Every row gives one point. The points of each table are mixes of a few directions, plus a little noise. How many directions does each table use, and how many do they share? Where both have some left over, give the other angles between the two spaces (their principal angles), to ten degrees, smallest first.

First:
[[20,83],
[-16,-62],
[9,31],
[-13,-52]]
Second:
[[64,-87],
[-20,28],
[-24,32],
[-19,26]]
Directions: first 1, second 1, shared 0; angles 50

First:
[[-73,-33,6,16],
[113,44,-6,-8],
[-15,-41,12,88],
[16,31,-9,-67],
[8,10,-3,-19],
[12,22,-8,-42],
[-5,-44,13,104],
[-55,9,-5,-73]]
Second:
[[-37,-11,2,-8],
[-9,16,-5,-46],
[-76,13,-8,-98],
[12,4,-1,2],
[96,-18,11,133],
[43,25,-5,-23],
[-29,-28,7,42]]
Directions: first 2, second 2, shared 2

First:
[[-33,-65,-59,-49,-87,27,15,22],
[19,27,58,47,28,76,39,-36],
[15,38,-7,11,74,-6,-21,-42],
[1,36,76,29,138,-1,-57,-49],
[53,31,-13,22,-32,47,49,-3],
[-62,-20,-35,-16,-31,-93,1,19],
[14,-22,-56,-43,-55,-50,-25,53],
[-5,-25,34,-2,-33,2,-1,35]]
Second:
[[36,-38,-14,-36,-97,-21,-14,89],
[-51,-15,80,50,-73,-35,68,43],
[15,-13,-7,-17,-38,-8,-7,36],
[75,-7,-91,-70,7,19,-74,17],
[-43,16,42,42,32,-1,34,-39],
[-26,33,6,26,87,21,8,-77],
[-21,-11,35,18,-42,-17,30,27],
[-20,39,-6,23,110,29,-5,-94],
[36,-1,-45,-35,11,12,-36,2]]
Directions: first 5, second 2, shared 2

First:
[[-14,-5,-14,-21,-14,49,28,-16,34,63,-18],
[-17,-15,5,-48,16,54,-13,81,-26,-55,22],
[-13,-54,-29,-56,8,16,-34,12,76,-41,5],
[44,38,28,-85,97,12,-12,-37,-53,-12,-19],
[-6,-19,26,109,53,-14,-30,19,-63,50,125],
[9,12,17,7,15,-21,-21,43,-51,-68,15],
[-15,-20,-16,-37,-2,46,5,5,37,24,-3],
[0,-1,-8,4,-10,1,13,-33,29,44,-13],
[-15,-11,-16,10,-56,-17,6,15,38,-25,-27],
[9,40,0,174,-125,-166,25,-47,-3,-16,-46],
[17,38,10,-59,23,37,32,-39,-17,42,-48]]
Second:
[[29,29,28,2,-48,41,-8,31,-25,-57,-27],
[19,-20,-8,17,-8,-42,-40,-33,48,-36,6],
[35,40,58,87,37,-23,-16,14,-115,-4,68],
[-87,-1,-67,-76,30,18,-86,-82,63,42,-68],
[14,-73,-8,17,-7,18,-3,32,69,-4,74],
[26,-8,16,-29,114,-24,14,-26,-34,36,53],
[-25,-18,-30,-66,25,26,-18,-25,48,17,-23],
[7,41,7,-1,-55,-14,59,20,-27,-16,-65],
[-19,13,3,50,-87,-1,97,70,-27,22,-20]]
Directions: first 5, second 6, shared 4; angles 50

First:
[[-28,-45,-2,5,27,17,37,91,-6,-6,-46,1,7,20],
[12,0,-37,-27,-65,-25,-106,72,-40,-36,-67,-48,-10,35],
[-47,33,39,94,83,32,24,-65,25,-3,40,-55,0,-35],
[9,13,-39,53,-61,-21,-32,-44,-16,24,21,48,-81,-38],
[56,10,-21,3,-28,22,-64,-14,3,-39,-21,27,-54,-7],
[1,-30,-19,-10,-6,15,-23,138,-27,-10,-73,-27,9,31],
[-22,14,29,30,44,6,61,-79,27,25,59,13,9,-29],
[-24,27,14,-27,-22,-55,34,-94,2,50,75,2,38,-12],
[-38,-36,-13,-21,-23,-32,-30,-16,-6,-61,-40,-6,-17,33],
[-4,-20,2,-115,-37,-52,52,76,-23,63,4,0,99,43],
[84,34,47,13,89,93,47,-65,62,-7,49,45,0,-41]]
Second:
[[-56,6,2,6,-14,-44,-71,-93,-1,-77,-12,-60,-11,22],
[28,46,-6,-38,-43,-26,-15,57,-33,83,27,-41,65,-3],
[-83,-51,3,40,20,-25,92,-29,8,17,17,43,-21,-8],
[17,21,9,-8,17,25,-78,57,-8,-47,-49,-88,29,26],
[1,18,-20,84,-8,15,23,45,-21,79,23,20,-38,-49],
[68,37,36,-89,25,24,-36,-32,27,-40,7,-39,70,25],
[-25,-23,-20,100,15,28,14,-5,3,-12,-13,44,-93,-35],
[51,-54,-1,-98,-16,4,73,-3,25,-2,-1,121,4,19]]
Directions: first 6, second 6, shared 6

First:
[[-115,109,23,2,-43,-20,36,-9,31,-29,-25,91,21,29,-38,-66,75,-26,29,-42],
[-32,57,41,-29,-59,60,0,-64,38,24,52,-24,-25,-30,-18,71,45,-20,-26,8],
[111,-73,-30,-20,23,-37,13,18,-53,-49,-36,-43,42,-9,-14,13,-72,38,20,18],
[78,-29,-4,31,65,-17,35,-7,-88,23,-20,5,27,1,58,-45,-65,37,23,12],
[38,-58,34,-32,62,-21,-52,11,-56,11,-25,-27,-4,19,-18,-8,-55,-6,-12,-3],
[-9,-52,-53,23,31,35,-3,12,11,-23,7,-30,-50,-2,34,16,1,-33,-19,-27],
[57,-70,-56,15,24,4,8,22,-11,-29,-6,-41,-9,-11,26,21,-35,8,-2,3],
[-127,114,46,9,-104,-3,-36,17,129,73,51,68,-2,4,-30,-2,105,3,-12,32]]
Second:
[[-36,20,32,-14,-27,-14,-46,21,44,36,12,13,2,10,-30,2,21,3,-12,16],
[2,-19,47,-39,111,69,15,-97,-130,-27,-22,-37,-60,8,14,-1,-37,-80,-22,-83],
[-36,-31,7,25,28,-14,-72,56,32,59,11,12,-29,22,17,-25,3,-6,-22,13],
[42,-41,-12,-1,111,66,65,-85,-143,-56,-30,-42,-44,0,55,-8,-54,-57,-3,-80],
[8,9,-20,10,-33,-17,15,16,30,-6,4,11,27,-11,-3,4,9,27,12,22],
[-44,25,39,-18,-35,-20,-53,22,52,37,14,16,3,11,-36,7,27,6,-11,23],
[39,53,-57,16,-145,-59,61,47,101,-37,11,29,94,-35,-35,24,33,93,46,76],
[49,-22,-16,-7,67,47,73,-77,-112,-64,-23,-36,-18,-12,36,2,-43,-37,10,-58],
[-59,31,49,-19,-52,-34,-82,47,85,59,22,26,6,14,-50,3,40,10,-19,40],
[30,-19,-63,48,-22,-25,27,51,37,-7,0,11,25,-11,34,-11,-3,41,20,29]]
Directions: first 6, second 3, shared 3

First:
[[-3,22,-41,18,17,41,6,-18,-39,56,47,-62,-46,-18,-12,52,27,55,6,20,62,12,-16,0,31,1,0,-1,-16,1,-6,-35],
[9,-40,68,-32,-20,-97,5,33,86,-94,-92,101,63,30,13,-82,-17,-125,-6,-51,-130,-19,9,-16,-80,-5,-8,-9,54,-4,5,65],
[-6,-11,55,-26,-50,81,-58,15,-48,-33,-1,89,121,10,43,-72,-133,91,-23,43,31,-26,86,60,99,28,20,43,-92,16,42,16],
[-4,51,-99,46,48,58,28,-41,-64,116,91,-155,-134,-37,-38,127,94,82,17,26,116,34,-61,-18,29,-9,-5,-16,-2,-7,-31,-75],
[8,-33,54,-26,-12,-91,8,27,77,-81,-75,78,43,24,6,-66,-6,-114,-5,-43,-114,-14,3,-20,-77,-6,-7,-8,54,-3,0,53],
[-3,-14,36,-17,-26,16,-25,14,-3,-32,-18,56,62,9,21,-45,-61,14,-9,8,-10,-13,38,23,27,10,7,16,-31,8,17,20],
[-5,12,-24,10,9,24,0,-12,-25,33,27,-35,-24,-9,-8,29,10,37,4,13,38,5,-9,2,22,1,-2,0,-13,0,-3,-20],
[-2,2,-1,-4,-4,18,-8,-1,-17,5,8,3,11,0,6,-3,-15,23,-1,9,16,-3,13,8,21,0,5,7,-16,3,5,-5],
[6,-6,-4,3,19,-77,31,5,55,-17,-29,-10,-40,6,-17,6,63,-92,11,-39,-64,8,-40,-37,-80,-18,-13,-26,67,-11,-21,15],
[0,22,-42,20,20,26,10,-20,-29,49,42,-68,-55,-16,-16,56,40,39,8,14,53,14,-25,-5,16,-5,-2,-8,-3,-2,-10,-34]]
Second:
[[-26,25,9,35,2,-25,49,60,-49,-52,-95,67,111,-46,92,-17,44,24,-63,60,12,-76,5,17,100,-37,-27,32,-22,84,-76,-35],
[152,101,71,18,17,-45,29,67,-12,-5,-39,31,99,-22,-46,-27,59,97,22,20,-25,7,-71,-7,8,17,39,-3,49,86,-52,-30],
[97,30,44,3,5,-16,-19,4,4,14,24,-39,-38,26,-74,3,17,-1,49,-26,-38,68,-57,-34,-86,34,41,-31,63,-24,10,9],
[-31,-26,-57,-28,-1,-5,-2,-39,24,30,4,-12,-3,14,-1,12,20,16,-8,5,16,-40,45,16,10,-23,-15,-26,-21,9,15,4],
[30,10,48,-7,-1,44,-32,-8,21,11,80,-20,-75,9,-61,-4,-88,-24,55,-53,-6,93,-36,-15,-57,54,34,24,12,-69,53,22],
[33,64,23,-12,45,-6,39,8,91,27,78,1,-71,-52,-73,5,-41,-13,58,-82,0,54,-79,-13,-30,38,5,47,25,-20,23,0],
[-32,-30,-76,13,25,-88,47,-19,27,8,-58,-48,-36,8,19,45,140,-68,-27,6,-30,-50,-12,-30,-46,-63,-38,-59,52,20,-49,-8],
[-86,-67,-12,0,-33,51,-42,-24,-43,-19,7,-1,-21,24,51,-4,-63,-41,-24,16,19,3,59,12,16,-1,-9,11,-44,-53,30,19],
[-51,-21,20,10,-38,55,-24,28,-85,-46,-50,71,116,-7,93,-38,-59,58,-59,71,41,-53,73,47,118,-8,-7,37,-83,35,-14,-10],
[15,1,-27,-24,13,-13,0,-30,46,36,33,-28,-37,11,-45,13,15,6,23,-26,-2,4,-1,-3,-31,1,3,-23,13,-10,25,8],
[-101,-89,-42,-13,-30,43,-43,-48,-25,-3,13,-23,-43,35,45,10,-43,-53,-23,10,18,-8,73,10,-2,-13,-18,-11,-42,-60,37,24]]
Directions: first 2, second 5, shared 1; angles 70
